Rows are points. Each copy is the shape, with its points in the same order, stretched, turned, moved and blurred by noise. Is it also mirrored, or only turned?
In the rows, zero is written as 128.

Shape (9 x 3):
[[101 113 109]
 [112 104 162]
 [ 96 129 178]
 [133 105 150]
 [119 160 127]
 [101 104 111]
 [163 109 146]
 [ 61 130 141]
 [142 165 114]]
Copy 1, 9 rows:
[[107 144 111]
 [ 80 117 150]
 [ 79 142 180]
 [102 104 137]
 [135 144 160]
 [100 139 107]
 [120  77 143]
 [ 77 181 149]
 [156 126 157]]
Copy 1 is: only turned
Copy 2:
[[130 146  94]
 [155 173 142]
 [129 187 160]
 [166 146 142]
 [101 128 131]
 [135 147  93]
 [163 119 147]
 [102 196 108]
 [ 91 109 130]]
Copy 2 is: mirrored
Copy 3 (9 x 3):
[[ 91  92 139]
 [137  95 155]
 [140 111 173]
 [142 104 133]
 [105 154 153]
 [ 95  85 133]
 [153 122 109]
 [ 98 101 183]
 [108 164 125]]
Copy 3 is: only turned
Copy 4, 9 rows:
[[113 158 108]
 [ 86 123 144]
 [ 96 134 170]
 [101 105 134]
 [160 140 144]
 [105 155 105]
 [118  82 132]
 [100 182 145]
 [181 123 137]]
Copy 4 is: only turned

Shape (12 x 6):
[[107 116 134 130 119 136]
 [106  86 161 152 122 122]
 [138 108 115 174 101 148]
 [127 104 181 135 146 115]
 [ 58 131 131 131 140 145]
 [118 179 121 147 132  78]
 [102 136 103 145 135 159]
 [112 147 148  75 140 107]
 [149  82 132 113 129  88]
 [188 137 111 112 138 103]
 [152 100 110 109  99 141]
 [ 61 112 165 141  91  99]]
Copy 1 (12 x 6):
[[121 123 106 147 100 163]
 [ 87 100 125 166  98 171]
 [143 125 112 196 110 145]
 [ 85  99 149 138 115 169]
 [ 94 160  73 137 101 180]
 [ 84 153 118 135  94  92]
 [127 156  83 155 125 150]
 [102 123 127  71  99 145]
 [118  54 126 128 108 131]
 [143  99 137 114 135  95]
 [170  92 116 137 116 147]
 [ 72 118 111 152  40 172]]
Copy 1 is: only turned
Copy 2:
[[110 118 130 128 125 144]
 [ 79 114 151 140 150 132]
 [120  56 158 146 128 136]
 [100 147 145 159 156 108]
 [103 152 143 101 117 167]
 [136 135 151 109 109  78]
 [140 118 144 120 114 162]
 [124 182 101 130 121 126]
 [107  92 104 144 179  92]
 [156 108 109 161 140  81]
 [120  87  97 156 129 135]
 [ 55 133 142 108 112 118]]
Copy 2 is: mirrored
Copy 3:
[[115 138 125 148 100 135]
 [106 112 132 172  80 123]
 [151 114 109 150  89 157]
 [108 103 154 172 107 110]
 [ 94 173  97 170 114 121]
 [166 129 103 129 139  61]
 [120 146  88 159 130 149]
 [105 141 155 120 135 101]
 [102  76 135 123  94 122]
 [138  80 135 103 143 126]
 [117 111 134 112  98 170]
 [123 157 129 157  60  86]]
Copy 3 is: only turned
Copy 4, 12 rows:
[[127 137 137 110 121 127]
 [134 115 137 144  94  96]
 [172 146 106 111 133  99]
 [133  98 131 174 122 132]
 [106 144 186  82 127 127]
 [ 87 190 109 156 159 122]
 [145 146 149  83 156 130]
 [ 79 131 127 124 137 178]
 [104  82  81 135 119 115]
 [119 123  63 138 175 160]
 [141 114  88  91 123 140]
 [ 98 168 160 123  69  94]]
Copy 4 is: mirrored

Shape:
[[ 71 104 145 145 118 154 157 145]
 [137 191 112 138 132 136  83 118]
 [144 187 134 114  91  87  83 161]
 [111 146 123 113 160 149 157 132]
 [143 164 155 102 170 117 134 130]
 [156 152 100 104 162 175 115 163]
 [125 135 124 139 114 119 160 140]
 [ 82 105 122 124  94  84 152 141]
 [142 165 190 114 126  97 151 132]
 [144 118  99  96 104 113  91  96]
 [166 142 144 135 154 136 134 146]
 [ 84 133  99  80 154 133 132  96]
 [132 104 121 118 170  99 101  79]]
Copy 1 (13 x 8):
[[ 81 113 154 152 137 112 176 169]
 [133 135 144 177 134 171  97 113]
 [129 159 151 153  98 142  69 139]
 [124 134 122 127 146 141 147 161]
 [138 139 122 118 160 127 102 153]
 [164 133 160 125 141 168 131 162]
 [120 136 121 161 110 126 135 164]
 [ 88 148 134 138  91  94 153 141]
 [112 128 110 133 138  97  87 168]
 [149 115 145 139  76 144 128  75]
 [159 126 137 153 142 123 116 163]
 [108 141 123 102 139 144 161 109]
 [158 123 136 138 129 106 142  67]]
Copy 1 is: mirrored
Copy 2, 13 rows:
[[122 158 116 136 130 146 179 111]
 [119 135 114 118  89 166  74 177]
 [108 119 146  82  71 101  98 206]
 [126 135  89 115 171 166 137 152]
 [ 98 126 134  82 162 155 115 174]
 [144 165 113 140 175 154  88 212]
 [125 112 113 122 126 134 157 147]
 [115  96 104 111 111  78 165 110]
 [103 101 164  58 122 150 156 157]
 [148 111 129 121 129  92  70 131]
 [118 127 151 133 159 154 124 178]
 [126 126  57 105 170 134 100 119]
 [ 83 102 126 130 154 126  59 105]]
Copy 2 is: mirrored
Copy 3:
[[101 136 154 108 161 191 101 141]
 [159 175 100 147 133  76  93 117]
 [182 152 129 148  60  87  81 136]
 [132 144 146 120 176 119 138 146]
 [167 123 163 150 158  86 122 141]
 [191 162  95 117 157 117 162 156]
 [112 124 129 138 126 138 122 145]
 [ 98 103 155  93 104 149  93 136]
 [150 112 189 181 121 106 104 133]
 [154 122 105 101 111  99 123  70]
 [164 118 119 160 150 121 131 149]
 [126 144 155  72 175  95 130 103]
 [138  84 123 105 175  88 100  89]]
Copy 3 is: only turned
Copy 4 (13 x 8):
[[114 111 198 161 144 136 118 121]
 [ 82 136  64 146 113 127 139 150]
 [111 116 104 112  54 140 153 188]
 [116 141 135 138 170 111 151 134]
 [122 155 119 117 152  88 145 173]
 [135 124  66 156 167 139 160 171]
 [142 129 152 145 109 119 144 124]
 [120  82 188 119  96 125 136 117]
 [140 173 165 108 113 105 139 172]
 [121  96  81  92  98 148 118 129]
 [159 151 111 150 140 109 136 154]
 [ 76 104 117 107 173 122 144 123]
 [125 107  96 113 141  80  94 117]]
Copy 4 is: only turned

Shape (14 x 11):
[[123 105 130  93 124 132 101 178 120 154 125]
 [154 112 107  93 103 106 117 137  96 114 161]
 [116  88 114 159 121 146  92 155 118 107 147]
 [190 145 143  75 141 107 138 146 100 128 174]
 [135 147  95 145 101 128 187 157 144 107 123]
 [ 87  98 137 186 110  93 133 124 140 148 124]
 [139 157 110 116 140 208 144 112 101 171 123]
 [ 98 120 146 142 109 151 146 117 154  93 162]
 [121 153 118 126 131 126  87 144  79 135 138]
 [125 113 113 141 149  92 175 135 105 141  69]
 [151 134 124  93 148 116 121  90 151 125 121]
 [156 134 101  73 164  91 167 116 158 132 168]
 [154 109 112 159 122 121 151 167 151 138  88]
 [168 133 109 146 145 154 152 164 132  84 112]]
Copy 1 (14 x 11):
[[134 125  95 127 164 106 156 118 138 176 170]
 [167 133 139 135 119 121 149 104 104 146 175]
 [111  70 123 171 116 110 127 112 141 165 154]
 [185 158 133 111 163 117 128 109 115  97 173]
 [117 126 122  94  90 159 122 135 182  78 163]
 [ 71 101 148 133  98  67 138 137 142 146 111]
 [119 139 156 105 191 197  99 136 145 139 140]
 [ 83  78 121 108 107 143 113  98 126 105 126]
 [129 137 120 187 146 127 140 149 116 134 141]
 [144 149 131  94 109 101 124 191 158 124 104]
 [146 165 130 111 116 137 109 104 111 128 105]
 [160 193 135  78 107 117  78 120 127  99 168]
 [133 127 108 106 121 111 127 129 198 122 132]
 [158  96 101 121 134 156  99 135 182  89 140]]
Copy 1 is: mirrored
Copy 2:
[[ 66 145 128 122 128 141 158 123 101 138 130]
 [122 169  98 108 127 115 165  77 120 134 131]
 [113 128 107 123 131 161 159 124  96  68 153]
 [133 182 152 114 114  94 175  95 148 173 134]
 [ 97 143 129 130 109 180  80 114 175 102 139]
 [101  55 108 122  94 157 118 102  93  93 131]
 [101 157 137 225 120 181 141 139 153 150 141]
 [114 109 129 128 131 181 168  95 161  75 140]
 [100 159 141 166 152 111 138 105 103 125 125]
 [123  95 129 126 113 171  75 118 104 172 150]
 [129 108  97 129 149 137 153 128 166 165 123]
 [108 119 116 102 134 106 133 100 192 191 171]
 [ 99 111 109 116  93 179  90 164 126 114 137]
 [138 153 146 122 130 185 111 158 160  99 159]]
Copy 2 is: mirrored
Copy 3 (14 x 11):
[[169 124 150  85 126 156 113 165 135 105 146]
 [167 140 143 109 112 100 154 118 110  78 165]
 [128 120 149 136 159 126  97 147  84 129 141]
 [205 160 144 105 138 102 200 118 147  61 137]
 [149 142  97 159  81 166 121 114 101  85 105]
 [106 138 132 129 101 121 102 188  68 134  89]
 [121 126 107 104 113 163 204 116 120 165 134]
 [115 128 162 168 111 121 134 134 118 136  98]
 [152 176 136 104 136 124 151 132 112 136 158]
 [111 168 113  82  93 177 133 142  84  60  93]
 [109 135 117  98 115  97 152 130 156  92 109]
 [144 145 118 131  97 115 193 154 165  31 118]
 [142 120  91 113 122 164  85 146  84  89  89]
 [139 140 111 141 155 170 114  97 107  79 105]]
Copy 3 is: only turned
Copy 4:
[[140  86 115 131 122 140 117 165 110 147 150]
 [123 110 126 121 139  89 122 118  73 137 123]
 [125 100 121 147 125 130 125 106 102 109 177]
 [159 123 177  97 152  92 113 144  78 129 129]
 [193 102 128 161  88  75 156  95 103 140 112]
 [110 119 138 181 110  98 127 108 157 140 174]
 [189 134 169 131 148 168 200 133 106 139 113]
 [145 103 146 122 133  96 143  73 153 121 149]
 [135 142 113 110 122 130 140 148  98 133 148]
 [145 125 125 197 112  90 152 162 122 119 115]
 [138 127 131 125 171 120  90 124 140 115 104]
 [173 122 128 135 196  49 103 120 115 141 119]
 [173 104 141 187  94 128 113 123 115 130 132]
 [193 112 150 150 108 122 136 113  92  84 134]]
Copy 4 is: only turned
